Every row gives one point. The points of each table are mixes of a few directions, plus a little noise. How many directions does each table use, and how many do they share? Where both have some left over, give the other angles between the two spaces (their principal angles), to ten degrees, smallest first.
In the rows, zero is written as 128.

First:
[[104  91]
 [ 98  81]
 [176 203]
 [148 159]
 [135 139]
 [107  96]]
Second (7 x 2):
[[144 113]
 [129 127]
 [ 38 211]
 [138 118]
 [155 103]
 [157 101]
 [134 122]]
Directions: first 1, second 1, shared 0; angles 80

First (6 x 6):
[[174 104 126 142 136 129]
 [146 156 135 126 129 171]
 [ 59  98 146 106 164  37]
 [186 109  73 165  55 138]
 [ 88 194 150  95 141 109]
 [115 106 140 132 144 185]]
Second:
[[121 111 154 115  82 172]
 [119 200 103 125 167  70]
 [183 108 166 119 140 129]
 [103  82 132 132  82 180]
 [ 64 153  83 138 116 125]
 [137 120 163 110  93 161]
 [169 122  95 157 217  59]]
Directions: first 4, second 3, shared 2; angles 60

First:
[[120 127 105 118 122 120 112 134 116  68  97]
 [ 95  54  92 152 133 157 144 133 150 159 111]
 [106 142 122 143 125  92  78 109 129  98 157]
 [137 186 145 118 129 118  75  75 136 112  83]
 [129  92 114 174 153 132 123 128 133 121 134]
 [146 133 124 115 139 130 120 145 128 121 125]
 [174 141 166 109 131 156 201 157 115 180 142]
 [143 174 163 119 125  94 116 133 121 149 203]
 [127 129 113  81 116 134 126 154 132 130 114]
 [105 103 136 151 107 147 185 111 118 142 114]]
Second (11 x 11):
[[123 126 117 132 163 139  92 147 159 123 110]
 [147 135 108  99 113 129 127 126 166 122 102]
 [131 157 149 131 110 126 160 135 158 160 135]
 [115 145 135 142 134 142 135 140 143 168 135]
 [157 120 134 123 142 143 117 116 134 140  73]
 [101 134 112 127 121 140 130 126 115 145 155]
 [117 135 133  51 122 111 111  60 120   7 134]
 [107 144 124 134 116 134 143 136 131 155 157]
 [151  90  80 147  78  97 149 165  99 131 154]
 [150  87 193 183 168 100 123 127  59  94 122]
 [109 134 123 140 142 150 120 132 124 162 132]]
Directions: first 6, second 6, shared 2; angles 40, 40, 60, 70

First (8 x 18):
[[163  74 111 110 128 115 165 127 163 180 117  89 128 126 191 139 147 168]
 [193 144 135 119 137 181 134 166 133 130  64  99 149 133 102 112  72  85]
 [125 127 116 125 138 124 124 147 119 112 115 143 136 128 120 129 113 100]
 [ 79 125 176 120 123  90 128 123 130 169 171 103 110 127 121 171 168 140]
 [ 88 148 127 148 126 125 110  97 103 107 172 153 106 122 134 104 144 164]
 [104 124  56 156  95  93 105  68 138  29 149 239 149 132 117 125 159 122]
 [142 157 145 120 171 173 121 194  84 137  91  98 124 123 113  95  61  88]
 [130 126 159 126 107 123 136 102 152 159 146 100 122 131 127 149 158 157]]
Second:
[[125  91  64 125 130  91 132 132 137  87 114 184 150 128 146 139 133 100]
 [142 136 170 121 121 142 136 130 140 167 126  83 123 131 117 141 131 137]
 [ 98 151 108 147 142 138 106 121  87  89 149 164 113 121 133  87 115 140]
 [190 112 142 119  88 139 151 101 192 152  99  96 152 141 115 161 148 133]
 [ 41 223 170 167 177 184  74 131   7 104 200 134  58 107 121  27  88 178]
 [147 108 170 103 124 117 150 150 159 189 112  70 134 133 122 175 138 115]
 [116 126 171 111 142 121 136 159 123 177 131  82 117 127 125 151 127 120]
 [124 117  84 135 128 115 123 121 125  89 125 173 138 127 138 118 127 120]
 [120 100  75 127 133  97 129 134 130  92 119 176 144 127 144 133 130 106]
 [178 114 125 125  94 136 144 100 178 133 105 118 150 138 120 148 144 132]]
Directions: first 5, second 3, shared 3

First (9 x 32):
[[168 142  97 142 177 115 127  96 133  90 125 133 100 127 118  97 144 139
  112 158 118 103 100  99 161 136  85 120 100  98 122 140]
 [104 120 147 120  99 136 129 147 125 151 130 125 145 129 134 147 118 121
  137 110 134 143 145 146 108 123 154 133 145 146 132 121]
 [ 82 112 164 112  72 143 129 165 122 172 131 122 160 129 140 164 109 115
  146  94 140 158 160 162  90 118 178 137 160 163 135 115]
 [130 129 126 129 131 127 128 126 128 126 128 128 126 128 127 126 129 129
  127 130 127 127 126 126 130 128 126 128 126 126 128 129]
 [102 119 148 119  96 136 129 149 125 153 130 124 146 129 135 148 117 121
  138 109 135 145 146 147 107 123 156 133 146 148 132 120]
 [226 162  51 162 249  97 125  49 140  33 121 141  59 125 102  51 168 156
   89 202 103  65  59  56 209 149  21 108  59  53 113 157]
 [ 67 107 176 107  53 147 130 177 121 187 132 120 170 130 144 175 103 111
  152  83 144 167 171 172  78 115 194 140 170 174 137 110]
 [124 127 131 127 124 129 128 131 128 131 128 128 130 128 129 131 127 127
  129 125 129 130 131 131 125 127 132 129 130 131 129 127]
 [148 135 112 135 153 122 127 112 130 109 127 131 114 127 123 112 136 134
  120 143 123 115 114 113 144 132 106 124 114 113 125 134]]
Second (9 x 32):
[[ 92 184 144 122 179 114 115 110  81 191 118 137 148 144  86 102 129 151
  163 142 192 110 113 136 132 137 151 137 154  97 100 147]
 [121 129 111 186 178 117 164 163  74 128 166 131 104 179 144 146 136  75
   60 119 137 182  97 140  89  93 163 110 102 111 125 151]
 [122 160  85 177 164 135 195 141  93 160 207 164 127 198 108 167 131  77
   55  92 138 189  89 113  67 109 125 117  94 124 112 158]
 [ 78 183 140 128 178 131 133 115  58 168 136 142 151 155  86 117 127 135
  179 163 183  90 107 132 105 124 167 175 134  74 107 174]
 [155  97 133 121 105 117 107 132 167 113 104 112 114 102 152 120 129 137
  110 114 108 144 144 133 158 135 111  95 138 158 138  94]
 [151  99 127 104  77 141 119 121 180  97 116 123 129  96 142 133 123 141
  139 122  90 115 151 117 145 141  97 129 127 155 143 106]
 [159  93 133 105  83 127 105 123 187 104 101 114 122  89 149 122 126 147
  127 115  95 128 154 125 162 144  97 106 138 165 142  90]
 [131 105 143 109 103 133 106 127 143  95 101 112 127  98 144 120 126 142
  161 150 110  96 146 132 145 130 131 145 132 126 142 121]
 [142 102 137 100  86 138 108 120 168  97 104 117 130  91 141 124 124 147
  157 136  99 100 152 124 150 140 110 138 133 143 142 110]]
Directions: first 1, second 4, shared 0; angles 90

First:
[[118 144 187 169  98 149 117  73 121  86 143 165 145 130 172 139  82 133
  109 125 149 147  92 112 101 134  87 100  98 186 146 102]
 [151  77  89  79 161 129 157 142 134 100 125  69 108 114 110 118 152 123
  108 126 114  85 172 173 102  84 236 120 152 101 121 188]
 [ 64 248 113 145  80 193  92 124 134 132 118 179 130 134 118 103  75  95
  186 113  60  95 132 119 211 133  87 160 163 151 171 133]
 [ 61 182 113 141 114 215  90  68 124  93 130 135 152 132 156  91  93 114
  192  46  69  99 155 106 173  68 106 107 146 154 122 132]
 [161 156 168 171  54  80 132 114 129 115 143 197 113 132 117 128 150 127
  105 223 139 179  80 143  95 161 100 171 144 195 152  65]
 [140 158  71 113 128  68 127 225 137 235 107 139 107 137  62 123 188 123
  165 174 115 149 130 121 193 186  88 203 159  62 122 105]
 [125 138 101  97 178 114 136 216 132 205 101 104 121 129 101 158 107 125
  125 122 145 104 133 116 181 193 112 139 110  43 142 171]
 [170  45 105  79 184 101 167 160 132 123 124  59 111 114 116 144 154 138
   84 133 154 102 156 162  84 114 219 107 122  81 114 183]
 [172  80 140 127 106  98 151  97 129  76 147 124 112 119 126 120 170 134
   91 176 135 141 127 168  58  95 193 131 146 172 120 116]
 [100  88 152 133 178 171 112  82 115 114 132  94 166 131 186 140  91 147
  135  31 157 127 134  84 119 100  93  56  72 113  95 133]
 [151  93 167 156 123  94 128 104 121 129 141 141 140 134 150 142 145 149
  108 141 173 179  97 108  88 143  85 114  96 148 108  78]]
Second (9 x 32):
[[204  16 125 143 190 100 127 119 140 104 138  39 110 124 141 155 112 163
   71  84 170 148 138 119  94 116 149  86  72 109  84 182]
 [ 97 137 129 141 153 143  86 139 113 178 117 131 154 143 133 115 165 121
  181  49 101 136 162  53 172 112  58 122 123  91  61  89]
 [116 141 114 121  81 116 188  95 106  70 142 129 118 112 131 168  89 128
  106 175 132 137 157 130 109 128 134 124 134 145 162 165]
 [ 95 119  74  65 161 141 165 133 149 153 124 100 144 118 138 116 100 154
  146 150 184 115  74 211 125 143 171 113 120  96 195 148]
 [ 77 183 108 118  67 169 152  58 129  68 144 160 137 119 147 105  90 127
  156 164 116 124 106 181 119  98 148 129 159 188 193 123]
 [187 131 163 163 127 132  56 147 178 144 124 159 108 142 109  63 164 122
  119 150 111 121  53 186 119 130 170 167 148 186 133  82]
 [102 159 114 159  70 124 142  80  97  90 144 143 128 128 131 147 123 123
  154 122  91 163 185  67 147 103  63 136 142 148 103 120]
 [ 49 163 164  70 146 181 168 136  93 118 113 150 163 115 159 155  95  99
  122 109 135  57 157 118 113 130 163  81 125  96 160 154]
 [227 102 161 172 156  47  69 245 148 228 105 141  90 149  63 127 214 115
   96 150 114 150 120  86 153 192  97 195 128  93  61  89]]
Directions: first 5, second 6, shared 3; angles 50, 80

First (8 x 32):
[[128 148  86 212 117  99 129 130 141 160 143  75 139 154 178 105 143 154
  123 113 135 158 156  40  90 100 125 137 169 146 117 116]
 [131 138 111 164 127 110 131 127 132 143 133 108 138 140 148 115 135 134
  129 118 130 145 138  95 118 115 127 128 144 145 121 120]
 [119 112 144 118 121 146 120 135 143 121 123 132 132 111 112 153 139 120
  131 142 135 120 141 141 124 134 124 152 125 112 153 145]
 [150 138 148  62 161 109 146 109  88 112 116 183 129 134  99 101  98  97
  139 106 108 127  77 207 193 144 139  68  88 170  95 102]
 [142 124 159  56 154 125 139 116 100 107 113 184 131 120  88 122 107  93
  140 119 115 119  89 215 187 149 136  89  86 154 115 117]
 [111 120 120 136 107 159 115 140 141 123 136 106 102 120 138 148 130 158
  112 152 134 107 142  96  87 129 123 157 142  73 142 147]
 [116 117 134 102 117 162 119 136 129 112 130 131 100 115 120 148 119 145
  115 151 128 100 125 134 110 139 127 142 124  78 137 145]
 [125 126 121 173 121 114 125 132 150 145 130 104 153 129 140 132 152 123
  136 124 139 149 157  95 115 114 123 151 147 146 144 132]]
Second:
[[152 173  96 136  88  70 157 114 125 116 118 133 147  97 145 142 130 125
  123 126  95 116 137 217 151 117 149 148 110 136 144 130]
 [ 95  67 172 117 182 206  89 147 133 144 141 121 102 170 105 109 125 131
  135 130 172 145 116   7  97 143  99 101 153 118 106 125]
 [138 146 115 131 112 105 140 122 127 123 124 130 136 115 135 134 129 127
  126 127 115 123 132 164 137 123 137 136 121 131 134 129]
 [106  86 158 120 165 181 101 141 131 139 137 123 110 157 113 115 126 130
  133 130 158 139 120  46 107 138 108 110 145 121 113 126]
 [148 165 101 135  95  80 152 117 125 118 120 132 144 102 142 139 130 126
  124 127 101 118 135 201 147 119 146 144 113 134 141 130]
 [101  77 164 119 173 193  96 143 132 141 139 122 107 163 109 112 126 131
  134 130 165 142 118  28 103 141 104 106 149 119 110 126]
 [157 182  89 138  80  59 163 112 124 114 116 134 151  90 148 145 130 125
  122 126  89 113 138 235 155 115 154 152 106 137 147 130]
 [124 120 134 126 135 138 123 130 129 130 130 127 125 134 125 126 128 128
  129 128 134 130 126 112 124 130 124 124 131 127 125 128]
 [132 135 123 129 122 120 132 126 128 126 127 129 131 123 130 130 128 128
  127 128 123 126 129 141 131 126 131 131 125 129 130 128]]
Directions: first 3, second 1, shared 0; angles 70
